Each row is a point. Each table stands for the endless flat space through its points: a line for two points, a plane for three, and so on. The two share one point or none. Which?

First (2 x 4):
[[-4.8 -4.0  4.3 -0.7]
 [-1.6 -2.4  1.1  0.5]]
Second:
[[-2.7 -3.2  1.9 -0.7]
 [-3.7 -3.2  3.5  0.5]]
They share: [-3.2 -3.2  2.7 -0.1]

First:
[[-2.2 -4.3 -1.4  1.0 -0.9  0.7]
 [ 0.2  2.0 -3.2  1.3 -3.3  0.1]
 [-1.7 -2.9 -1.9 -0.8 -2.8  7.3]
 [-1.3 -1.3  0.7  2.8 -0.6 -0.2]
 [ 1.5 -0.5 -1.1  0.8 -1.2  1.9]]
Second, 2 rows:
[[ 1.7 -2.2 -3.1 -0.5 -3.4  4.1]
 [ 0.9 -1.6 -2.3  0.1 -2.6  3.3]]
They share: [ 0.1 -1.0 -1.5  0.7 -1.8  2.5]

First (6 x 9):
[[-5.9 -2.3 -1.9  2.8 -2.8 -3.0  1.3  0.0  1.2]
 [-7.3 -3.1 -1.3  4.9 -0.5 -0.9 -2.1  0.1  6.4]
 [-6.6 -0.8  0.1  4.2 -1.7 -0.9 -1.5 -1.2  2.8]
 [-4.1 -1.4 -1.9  5.4 -1.6 -0.6  2.2  0.5  0.8]
 [-3.5  2.2  0.5  4.3  0.2  0.6  0.1 -2.3  0.5]
 [-4.5 -0.9 -1.1  2.3  0.9  0.0  1.3 -2.8  1.1]]
Second (3 x 9):
[[-2.4  1.6 -3.1  2.6  0.6 -2.7  1.0 -2.0  2.0]
 [-2.8  0.9 -2.5  3.0  0.6 -2.1  1.1 -1.2  2.3]
 [-3.7 -1.9 -0.5  4.9  0.5  1.2  2.0  2.8  3.0]]
They share: [-3.2  0.2 -1.9  3.4  0.6 -1.5  1.2 -0.4  2.6]

First:
[[ 1.3  1.3  0.7  1.6 -2.9  3.1  0.8  1.6 -0.4  2.1  0.0 -0.8]
 [ 2.9  0.9  1.5  3.2 -3.7  0.3  2.8  4.4  2.4  4.5  3.2  2.0]]
Second, 4 rows:
[[ 5.7  1.6  4.3  2.7 -5.2  3.0  3.1  5.0  2.0  0.5  3.3 -0.8]
 [ 0.0  3.3  2.0  0.8 -1.7  3.7  1.0  5.4  2.8  2.5  1.8 -2.0]
 [-1.8  3.1  0.4  0.2 -0.1  3.9 -0.2  4.4  1.2  3.5  0.2 -1.4]
 [ 4.8  0.6  1.6  3.5 -5.1 -0.1  2.3  2.7  2.3  0.9  0.7  0.9]]
They share: no point

First, 5 rows:
[[-4.3  1.1  3.3  0.5  2.2  0.6  1.0 -0.5 -2.4  2.0 -2.3 -4.7 -7.2  1.7]
 [-2.2  1.0 -2.1  5.2 -2.8 -1.1  3.7 -4.5  1.1  0.4 -2.8  0.2  0.0 -4.2]
 [-3.5  0.5  0.2  5.7 -1.9 -1.2  4.0 -2.7 -0.6 -0.4 -5.3 -1.6 -1.8 -1.9]
 [-2.8  4.7 -1.8 -0.5  1.2 -2.0  1.8 -1.9 -1.8  3.1 -0.8 -0.6 -3.7 -1.6]
 [-1.6  1.6 -2.4 -0.2 -0.4  1.0 -0.8 -4.2  1.7  4.6  2.9 -1.0 -1.8 -4.8]]
Second, 5 rows:
[[-2.9  3.8 -2.2  4.0  2.8 -2.8  1.9 -4.5 -0.4  5.8 -2.0 -1.1 -0.2 -3.2]
 [-5.1  1.1 -2.4  1.0  1.3 -1.1  3.4 -5.3 -1.7  3.6 -1.2 -0.8 -3.3 -1.7]
 [-4.2 -1.6  0.1 -2.2 -5.6 -0.1 -0.2 -2.2 -0.6 -1.6  0.5 -2.3 -3.9 -2.9]
 [-6.3  1.3 -1.4  4.2  0.8  0.9  1.9 -0.9 -2.2  3.2 -2.5 -0.2 -0.8 -6.0]
 [-4.9 -0.6 -2.2  3.1  6.1  5.7  7.1 -7.8 -1.6  6.3 -2.2 -2.0 -6.0 -0.1]]
They share: no point

First, 3 rows:
[[-0.1  1.5 -0.6 -2.8  4.2 -2.1  2.6  1.1 -1.3 -2.3  0.2 -1.2 -2.3  3.1
  -0.1  0.1  2.9  0.3  0.5 -1.7]
 [ 1.7 -0.7 -1.9 -3.8  2.6 -2.6  2.9  0.0 -2.6 -1.9  1.5  0.3  0.1  2.5
  -2.3 -0.8  3.6  1.4 -0.2 -2.6]
 [ 2.3 -1.5 -2.2 -4.5  2.2 -3.2  3.5 -0.5 -3.4 -1.6  2.3  0.9  0.9  2.0
  -3.1 -0.8  4.3  1.8 -0.5 -3.0]]
Second:
[[-1.1 -0.1 -3.3 -2.0  4.0  0.6  0.5 -0.7 -1.3 -3.9  2.5 -3.8 -0.3  2.7
  -0.4 -1.0  0.0 -3.0 -1.6 -4.8]
 [ 1.4 -0.2  0.3 -3.4  2.0 -0.9  2.1  1.2 -2.1 -3.2  0.2 -1.1 -0.6  3.6
   1.3 -0.8  0.5 -0.3  2.8 -3.1]
 [ 3.1 -3.2  2.9 -6.1  1.9 -1.7  3.7 -1.3 -4.7 -4.5  1.2 -3.4 -2.2  3.3
   3.6  1.2 -2.3 -2.3  4.8 -5.3]
 [ 1.7  1.4  0.7 -2.3  0.5 -0.7  1.9  4.5 -1.1 -1.7 -1.8  1.8  1.6  3.9
   0.6 -2.4  2.5  2.3  4.2 -1.1]]
They share: no point

First:
[[-3.2  1.8  4.8  0.2 -4.2 -4.6 -1.0  5.0 -3.8 -0.4 -1.3 -0.3 -5.4 -1.5
  -2.6  0.3  4.0  1.0  5.2 -2.5 -2.8  4.3 -2.7  0.8]
 [-4.0 -0.5  2.3 -2.6 -2.7 -3.7  2.1  1.7 -3.4 -0.6 -0.4  0.7 -1.8 -0.5
  -0.3  0.0  3.2  0.8  1.6 -2.2 -3.0  2.1 -1.3  1.8]
 [-3.3  0.9  3.9 -0.8 -3.5 -4.1  0.2  3.7 -3.4 -0.7 -1.0  0.1 -4.0 -1.1
  -1.8  0.0  3.5  1.0  3.8 -2.2 -2.8  3.3 -2.1  1.3]]
Second (5 x 24):
[[-5.3  0.9  6.3 -7.6 -1.5 -2.5  6.5  3.5 -4.7 -3.1  0.2  0.0  1.5  2.4
  -1.7  0.0  3.1  3.4  4.6 -2.8 -5.2  0.7  4.8  1.7]
 [-3.3 -0.1  2.4 -2.9 -2.0 -3.2  2.1 -0.5 -1.6 -1.5 -2.9  2.0 -3.3  1.4
  -1.4  2.2  2.8 -1.0  2.5 -0.4 -3.5  3.9 -3.8  1.8]
 [-2.1 -2.5  2.3 -3.0 -2.7 -5.5  4.1  3.9 -5.3 -2.3  0.4  1.0 -2.5 -0.4
   1.3 -2.6  5.5  1.4  1.0 -5.8 -2.6  0.1  2.6  0.7]
 [-5.9 -1.8  2.7 -4.3 -5.7 -5.6  0.6 -1.9 -1.1  1.5  0.3 -1.0 -2.8 -0.9
  -3.3 -2.3  2.3 -0.4  4.6 -0.3 -8.9  5.8  1.2  4.4]
 [-4.1  1.2  2.1 -2.5 -0.6 -0.4  1.7 -1.3 -0.2 -1.3 -2.5  1.8 -0.6  0.9
  -1.4  3.0  0.1  0.1  1.0  2.3 -1.9  2.5 -5.7  2.9]]
They share: [-3.5 -0.9  2.1 -2.8 -2.1 -3.1  2.6  1.1 -2.6 -1.3 -0.4  0.9 -1.2 -0.3
 -0.2 -0.6  2.5  1.0  1.0 -1.6 -2.8  1.3 -0.9  2.3]

First, 6 rows:
[[-2.3  2.4 -1.2  6.2  2.9  0.6 -0.3 -4.8  1.1  5.6  2.7 -0.4  1.7  2.3
   0.9  2.1 -1.2 -1.2  2.9  5.0  2.1  3.1  1.9 -0.4]
 [-0.6  2.8 -4.2  3.6 -1.8  1.9 -1.5 -4.9 -2.1  2.2  0.0  4.7 -1.8 -3.7
   4.9 -0.3 -0.8 -7.6  2.9 -1.0  9.9  0.1  5.3 -3.7]
 [-0.5 -0.4  0.6  3.8  4.5  3.0 -0.3 -2.4  4.3  2.8  0.7  0.6  2.7  3.3
   1.3  1.7 -2.4 -0.4  4.7  4.6  0.1  3.3  0.7  0.0]
 [-0.3 -1.3  1.4  6.7  5.3  2.4  1.7 -1.1  5.3  3.0 -1.1 -1.7  2.1  5.0
   2.6  1.4 -2.5  0.1  5.6  4.5 -0.8  2.2  2.4  2.2]
 [-2.0 -1.2  3.9  7.4  3.5  2.1  1.5  2.1  4.7  3.2 -0.6  1.4  1.7  4.1
   2.7 -1.8 -0.9  0.0  5.6  6.2  0.0  1.3  2.8  1.4]
 [ 1.3  1.1 -3.5  2.9  1.8  3.4 -0.1 -5.7  1.7  1.2 -1.3 -0.8  1.4  0.2
   4.4  3.1 -2.6 -4.7  2.9 -0.3  4.5  1.2  3.9 -1.1]]
Second, 7 rows:
[[ 3.6 -0.7  3.1  5.7  4.1 -0.1 -1.1  0.4  1.5  5.7  2.2  0.3 -0.3  2.9
   4.8  0.2  0.4 -1.1  1.2  0.7  0.7  8.4  5.2  1.5]
 [-1.4  3.9 -2.7  1.4  1.6  5.5  1.3 -5.1  0.4  2.3  0.5  1.2  3.3 -0.2
   4.4  2.8 -1.1 -3.5  4.9  3.8  4.2 -1.1  3.4 -0.2]
 [-2.4  5.6 -5.4  1.8  2.4  7.5 -0.2 -3.3 -0.7  2.7 -0.9  3.3  3.1 -4.6
   4.3  2.2 -2.5 -3.5  6.6  4.1  2.9  0.7  1.3 -1.7]
 [ 1.2  1.5  5.4  1.0  0.3 -1.7  0.1 -6.4  2.2  2.2  0.6 -0.8  2.9  2.2
   1.8  0.9 -5.1 -1.6  3.6  6.1  0.7  0.1  5.5  2.1]
 [ 1.5  1.6  2.9  0.0  1.7  1.0  0.5 -4.6  1.2  1.5  0.2  2.3  5.0 -2.3
   3.4  1.7 -6.5  0.4  5.9  3.9  2.0  2.9  3.5  1.0]
 [ 0.8  1.8 -0.6  2.1  3.2  3.9  0.1 -4.7  3.9  3.5  0.0 -2.7  3.4  3.3
   5.1  1.7  1.6 -4.0  3.4  3.8  6.1 -1.5  6.5  3.0]
 [ 1.2 -3.9  1.5  4.0  1.7  2.1  1.4 -1.0  3.2  0.3  2.2  2.7  3.6  3.1
   3.9  1.7 -0.6 -0.2  0.9 -1.7  5.1  5.1  1.8 -2.8]]
They share: [-0.6  1.0 -0.4  3.4  1.6  3.1 -0.4 -2.9  2.2  2.1  0.2  1.1  2.3  0.9
  3.0  1.0 -1.4 -2.9  2.9  3.0  2.9  1.6  2.7 -1.3]

First, 6 rows:
[[-5.6  4.0  0.5  0.4  3.9  2.5  0.8  2.8 -0.3 -2.8 -0.1 -1.0 -1.2  0.9
  -4.1  2.3  1.2 -3.6  2.1 -1.3 -4.7 -0.9  2.6  4.3]
 [-2.6  3.6 -4.1  0.7  5.4  1.9 -3.5  2.6 -0.9  2.0  0.4 -3.3  4.3 -2.2
   2.8  4.7 -6.0 -2.1 -0.3 -2.6 -3.2  3.8  0.1 -3.2]
 [-3.7  3.5 -1.7 -0.3  1.0  2.0  1.9  1.6 -3.2 -1.2 -0.7 -2.2 -2.2 -2.9
  -1.4  0.9  2.9 -2.4 -1.9 -4.4 -4.2 -2.1  0.7  5.1]
 [-5.6  5.6 -0.1  1.4  6.3  1.3  1.6  4.8  3.3 -3.8  2.1 -1.2  1.6  1.3
  -5.5  3.1  0.2 -5.0  4.5  1.5 -3.9  1.9  6.2  5.1]
 [-2.4  1.3 -2.4 -1.5  2.2  2.5 -5.8  4.0 -3.5 -0.4 -0.7 -3.2  0.3 -0.2
  -2.2  1.1 -2.7 -0.6  1.5 -1.6 -3.5  0.3 -0.4 -2.2]
 [-6.4  4.0  1.2 -0.4  4.0  1.5 -1.9  4.8 -1.3 -1.9 -1.3  0.6  0.1  2.4
  -5.1  1.9 -2.7 -1.2  2.5 -2.2 -6.8 -2.6  1.5  1.6]]
Second, 3 rows:
[[-3.9  2.0 -1.2 -0.3  1.5  0.3  0.4  5.7  1.1 -1.9 -0.5 -4.4  0.4 -4.1
   2.0  2.7 -1.6  0.2  1.6 -2.0 -1.4  0.0  3.1 -0.4]
 [-1.9  3.4 -2.0 -0.3  4.3  2.7 -3.8  3.1 -2.3 -0.3  0.9 -3.4  1.0 -0.5
  -2.2  2.9 -0.8 -2.4 -0.6 -1.8 -3.2  1.2  0.5  1.6]
 [-1.7  3.8 -2.4  0.1  4.9  3.5 -4.4  2.7 -3.1 -0.3  1.7 -3.0  1.2  0.2
  -2.8  2.6 -1.0 -3.0 -1.1 -1.8 -3.9  1.9 -0.4  1.9]]
They share: no point

First:
[[ 5.0 -3.8  2.5 -2.0  0.9  0.9 -2.9  0.7 -1.3 -3.1  2.2  1.7  0.5  3.9
   7.2  1.5  1.7  2.7  2.9  1.4  0.7  4.2  3.1 -2.3]
 [-0.9 -4.4  0.2 -0.4  1.1  4.0 -7.8 -2.1 -0.4 -4.1  3.3 -1.4  4.8  0.6
   0.7 -1.3  6.7  0.7  6.3 -0.2  0.3  3.7  4.4 -5.0]
 [-1.4 -8.0  5.3  1.1  1.2  5.2 -4.4  6.8 -2.4  1.4  1.5  1.9 -4.7 -1.2
   6.0 -2.4  4.7  2.1 -1.3  3.3 -2.9  4.3  6.7  1.7]
 [ 0.4 -9.3 -0.1  0.3  0.0  1.8 -5.6 -2.9 -4.3 -0.3  1.9 -0.6 -0.5  2.6
   4.1 -3.1  3.7 -1.7  3.6  0.5  1.2  2.4 -2.0 -2.5]
 [-2.8 -4.6  1.4 -1.3 -0.9  3.6 -5.6 -1.5 -2.7 -0.1  1.7 -0.1  0.2  1.8
   0.5 -2.2  5.0 -0.3  4.9  0.7  1.7  1.3  1.4 -4.7]
 [ 6.7 -6.8  3.1 -0.5  1.7  0.3 -2.1  2.7 -2.4 -2.4  1.8  2.4 -1.9  3.4
  10.6  1.1  0.9  2.5  0.2  2.2 -0.7  5.6  2.5  0.8]
 [ 5.0  1.6  0.2 -4.1  0.2 -2.6 -0.3 -4.1 -3.9 -5.2 -0.4  0.8  2.8  6.2
   3.9  4.8  0.8  1.4  7.4 -0.1  4.3  3.7 -2.6 -7.3]]
Second, 5 rows:
[[-1.9 -0.4  1.5 -1.7 -2.1  2.1 -3.9  1.7  0.0 -4.7 -0.2  2.9  0.9 -1.9
   5.4 -0.5  2.0  0.7  6.1 -0.1  2.1 -0.2 -0.7 -4.0]
 [-0.8 -4.5  4.4 -2.0  1.4  2.5 -6.8 -1.1 -5.9 -0.1 -0.1  1.4 -2.5  3.9
   2.6 -3.0  4.8  1.1  1.8  3.3  4.2  4.5  1.2 -3.4]
 [-1.6 -0.4  2.4 -1.3 -5.8  3.0 -0.2  1.3 -1.4  2.1  1.5  0.1 -1.0  3.7
   2.5  4.4  4.7  0.0  1.9  0.4 -0.6 -0.9  2.3 -4.8]
 [-1.5 -0.1  3.1  2.0 -4.5  0.4  2.3  3.3 -0.5  1.9  3.0  0.2  1.0  2.7
   1.5  5.7  1.7 -0.2  3.6  0.0 -2.3 -0.4  3.4 -5.0]
 [-2.5  0.9  1.5 -1.4 -7.2  2.9 -0.4  1.5 -0.8  0.9  1.1  0.3 -0.8  2.0
   3.1  4.6  4.2  0.3  2.3 -0.7 -0.5 -2.5  1.4 -4.8]]
They share: no point

First:
[[-0.9 -0.8  0.7 -1.0 -1.2  1.2  0.9 -1.4 -0.2  2.6  1.1  1.1  0.2 -3.9
   1.6  5.2  2.2  5.7  2.8 -1.2  0.4 -4.2 -3.1 -1.8]
 [-1.3 -1.7  3.8 -0.1  5.8  3.3 -3.8  4.8 -2.0  3.4  0.9  0.2 -0.7 -2.1
  -2.9  2.8  1.9 -1.5 -2.5  1.8 -6.0  3.2  0.1 -1.2]
 [ 2.1 -4.1  4.0  0.2  6.6  6.0 -6.1  1.6 -5.3  3.2  6.1  3.9 -0.1 -1.9
  -0.2  0.9  4.3  2.2 -2.0  5.4 -4.5  4.1  0.4  1.8]
 [-2.4  0.0  0.2 -0.1  1.4  2.2  0.3  1.0 -0.1  1.5  0.5 -0.8  0.3 -3.7
  -0.8  4.6  2.1  2.3  1.2  0.5 -0.7 -2.1 -0.4 -2.4]
 [ 0.6 -3.4  2.4  0.2  6.4  6.5 -5.2  1.6 -4.8  3.1  5.5  1.3  0.7 -2.7
  -0.5  2.1  3.5  1.4 -1.9  6.1 -4.0  3.2  0.7  0.6]]
Second:
[[-1.0  0.1  0.7 -0.9  4.7  2.2 -0.8  1.1 -0.2  1.1  2.4  1.6 -0.6 -3.1
   3.9  4.1  6.6  5.3  1.2  0.0  1.1 -1.5 -0.9 -0.3]
 [-1.5 -3.5  1.9 -1.4 -2.7  6.3 -4.0 -0.2 -1.8  0.2  5.9 -3.3 -0.4 -3.5
  -4.9  0.8 -0.8  0.4  4.3  2.9 -2.6  0.2  4.3 -0.7]
 [-4.4 -0.6  0.1  1.9  0.5  3.4  0.4  0.9 -2.7 -2.7  2.9  0.5 -0.5 -6.3
  -4.1  4.2  1.0  0.4 -1.4  2.2 -4.1  0.6  3.6 -0.6]
 [-1.3 -1.6  2.2 -2.6  6.2  1.3 -2.1  2.7 -1.7 -0.4  1.0  1.5 -0.3 -4.3
  -0.4  3.5  4.5  5.4 -0.3 -0.4 -1.2 -3.2 -1.4  1.0]
 [-1.8 -1.3  0.1  1.9  0.9  4.6 -1.0  0.5 -2.4  0.3  2.2 -0.4  1.2 -3.5
  -5.5  2.3  0.0 -0.3  0.4  4.6 -2.1  0.1  2.9 -2.1]
 [ 1.3 -2.3  1.1  0.4  0.3  6.0 -3.4 -0.9 -1.6  3.7  3.1 -2.5  2.6 -0.2
  -4.3  0.1  0.2  0.0  4.5  5.9  0.7 -0.4  2.2 -3.5]]
They share: [-1.4 -0.6  0.4  0.5  2.8  3.4 -0.9  0.8 -1.3  0.7  2.3  0.6  0.3 -3.3
 -0.8  3.2  3.3  2.5  0.8  2.3 -0.5 -0.7  1.0 -1.2]

First (2 x 24):
[[-0.8  3.8  2.4 -0.2 -0.8  0.7 -2.4 -1.0 -1.0 -3.0  3.3  3.5 -2.4  2.8
  -3.4 -1.2 -1.0 -3.9 -2.7  1.0  1.7 -0.5  0.1  0.7]
 [-2.4  5.0  1.8 -1.8  0.4  2.1 -2.4 -2.0 -2.4 -2.0  4.7  4.5 -3.2  4.0
  -5.2 -3.0  0.4 -4.7 -3.1 -0.2  2.7 -0.1 -1.1 -0.9]]
Second:
[[-3.1  1.5  1.3  0.8 -3.9  0.4 -1.8 -2.7 -1.1 -4.7  5.5  6.9 -2.3  4.7
  -3.1 -5.3 -3.2 -5.8  0.6 -2.6  0.2 -0.9  2.9  1.7]
 [-1.6  0.0  3.1  3.4 -2.0 -1.6 -1.6 -0.9 -2.9 -1.9  1.6  3.2 -3.4  4.0
  -4.7 -0.9 -3.1 -3.1 -3.7  2.2  3.2  0.5 -0.7  2.9]
 [ 1.4  4.6  2.7 -1.0  0.0  0.8 -3.6  0.3  1.3 -4.3  2.4  1.6 -0.6  0.8
  -1.7  1.3 -0.3 -2.9 -3.1  2.4  0.4 -0.7  0.7  0.7]
 [-2.6  1.3  2.0  1.9 -3.7 -0.4 -1.2 -2.2 -1.9 -3.5  4.2  6.0 -3.2  4.5
  -3.4 -4.0 -3.5 -5.1 -0.5 -1.1  1.3 -0.8  1.8  2.2]]
They share: [ 0.0  3.2  2.7  0.6 -1.4  0.0 -2.4 -0.5 -0.3 -3.5  2.6  3.0 -2.0  2.2
 -2.5 -0.3 -1.7 -3.5 -2.5  1.6  1.2 -0.7  0.7  1.5]

First, 5 rows:
[[-3.7 -1.3  1.0  6.6 -1.6  0.3  5.5  3.5  4.1 -0.8  1.2  1.4  5.6  0.7
  -0.7  3.9 -3.7  1.8 -3.0 -2.1  0.6  1.0  1.3  0.7]
 [-5.5 -4.7  0.7  0.3  1.7 -3.5 -0.2  5.3  3.8 -1.0  3.6 -4.8  1.2 -6.9
   2.3  0.5  1.4  4.9  2.9 -2.6 -3.1  0.5 -6.4 -0.2]
 [-1.6  2.5 -1.4  6.7 -4.5 -2.0  6.6  0.5  5.0  2.3 -1.0 -1.3  5.5  4.4
  -2.3  2.1  0.6  0.7  0.2 -1.4  2.4  3.2  3.1 -2.8]
 [-0.1 -4.4  1.7  3.6 -2.9  2.0  4.1  2.7  0.5 -0.4  1.0 -3.8  0.8 -1.9
   2.4 -2.2  2.7  4.2  0.6  1.1  0.1  4.0 -3.7  2.2]
 [-2.4  3.1 -5.2  6.4 -1.7 -4.8  3.4  0.3  4.7  0.6  1.4 -1.0  4.1  2.3
  -0.8  1.2  0.7  0.8  2.1 -3.4  3.2  0.2  1.9 -3.7]]
Second, 2 rows:
[[-1.1 -0.7 -3.6  1.4  2.4 -2.9  3.0  2.6  2.0 -2.5  4.2 -1.3  1.0 -1.2
  -0.7 -2.0  1.8  5.5  3.0 -2.5  2.6  3.5 -2.2 -0.7]
 [-1.9 -1.3 -2.8  2.1  1.7 -2.9  2.8  2.9  2.3 -1.8  3.5 -1.8  1.3 -1.5
  -0.2 -1.2  1.8  5.0  2.5 -2.2  1.9  2.6 -2.5 -0.7]]
They share: no point

First (2 x 24):
[[ 2.2 -1.4 -0.8  2.2  3.7 -2.0  0.3 -3.0 -5.6 -0.3  1.3  0.4  2.7  3.1
   3.2 -1.0 -2.9  1.2 -1.0 -1.3 -3.8 -1.2 -0.9  2.1]
 [ 3.4 -4.4  1.0  1.6  1.3 -0.2 -0.3 -1.8 -1.4 -2.1  3.7  4.6  2.1  1.3
   3.2  2.6 -3.5  1.8 -2.2 -1.9 -2.0  2.4 -5.1 -0.3]]
Second (4 x 24):
[[ 5.7 -2.4  3.1  3.7 -3.1 -1.1 -0.2  0.7 -0.1 -0.6 -1.3  3.0  2.3  3.1
   0.5  2.5  0.7 -1.8  1.5 -8.7 -2.6  1.6 -3.4  4.4]
 [ 1.2 -3.4 -0.7  1.5  3.7 -0.7  0.5 -2.8 -3.2  0.6  3.6  2.5  2.9  1.6
   4.6  2.8 -3.6  0.1 -2.0 -0.2 -2.2 -0.3 -2.5  1.6]
 [-2.7 -4.2  0.7  0.7  3.5 -4.1 -1.4 -0.5 -4.9  2.4  0.5  4.2  5.3  2.5
   5.3  4.3 -2.9  0.6 -6.3  0.9 -3.8  1.0 -3.4  3.2]
 [ 1.7 -2.9  0.1  2.8  5.2 -1.0  2.0 -5.5 -4.3 -2.3  3.4  2.4  3.0  3.8
   5.5 -2.6 -7.9  4.0 -1.8  1.9 -2.8 -0.9 -5.2 -1.6]]
They share: no point

First:
[[-1.1  4.1  0.7 -2.7 -2.7 -0.3 -2.1  1.8 -1.4 -2.0 -1.6  0.4 -1.9  0.0
  -0.9  4.9 -1.1 -1.5  2.2 -2.1 -1.3 -0.8  0.8 -4.1]
 [-4.1  2.1 -1.3 -1.2  1.3  0.2 -2.1  0.8  1.6  0.5  0.4  0.9 -0.9 -1.0
   3.1  0.4 -5.6  2.5  3.7  0.9 -2.8 -2.3 -0.2 -2.6]]
Second (7 x 24):
[[-3.1  1.3 -0.3  1.3 -4.3  0.2 -4.8  0.6  1.4 -0.7 -2.9  4.2 -1.1 -1.8
  -1.1  1.2 -3.5 -0.3  2.4 -3.3 -2.7  3.7  5.0 -2.6]
 [-4.7  1.4 -0.4 -1.8 -3.0  0.8 -0.9  1.8  2.0  3.1 -2.4  1.6 -5.1  1.0
  -0.9  1.0 -3.5  0.7  2.8 -3.8 -3.0  0.9  4.0 -6.5]
 [ 0.0  3.9  1.9  0.2 -1.3  0.5 -5.5 -1.0  2.2 -7.5 -2.1 -1.3  3.7 -1.1
   3.9  1.8 -1.5 -3.2  1.7  3.3  3.6 -3.3  0.8 -0.3]
 [-6.0  4.7 -4.9 -4.0  0.7  1.1  1.3  5.8 -0.6  6.5  1.5 -0.9 -7.9  1.1
  -0.3  7.2 -0.9  6.0  5.9 -0.9 -8.2 -1.3 -1.0 -4.7]
 [-0.9  6.9 -0.9 -1.1 -1.1  0.5  0.1  1.0  1.4 -0.2 -1.6 -1.6 -2.3  3.0
   1.5  3.9 -1.7  1.9  1.4  3.5 -1.7 -3.4  1.2 -3.3]
 [-6.4  2.2 -2.6 -1.3 -1.6  1.8 -4.7  2.5  1.1 -1.0 -0.9  1.7 -0.2 -5.0
  -0.6  6.4 -0.8  0.9  5.6 -1.7 -4.6 -0.4  1.2 -2.4]
 [-6.2 -4.1  1.1 -4.0  1.1  1.5 -7.3  3.8  2.2 -3.1  1.1 -2.3 -1.9 -3.7
   5.5 -0.2 -1.1 -3.8  7.5 -4.3  3.0 -0.9 -1.6 -2.5]]
They share: [-2.3  3.3 -0.1 -2.1 -1.1 -0.1 -2.1  1.4 -0.2 -1.0 -0.8  0.6 -1.5 -0.4
  0.7  3.1 -2.9  0.1  2.8 -0.9 -1.9 -1.4  0.4 -3.5]
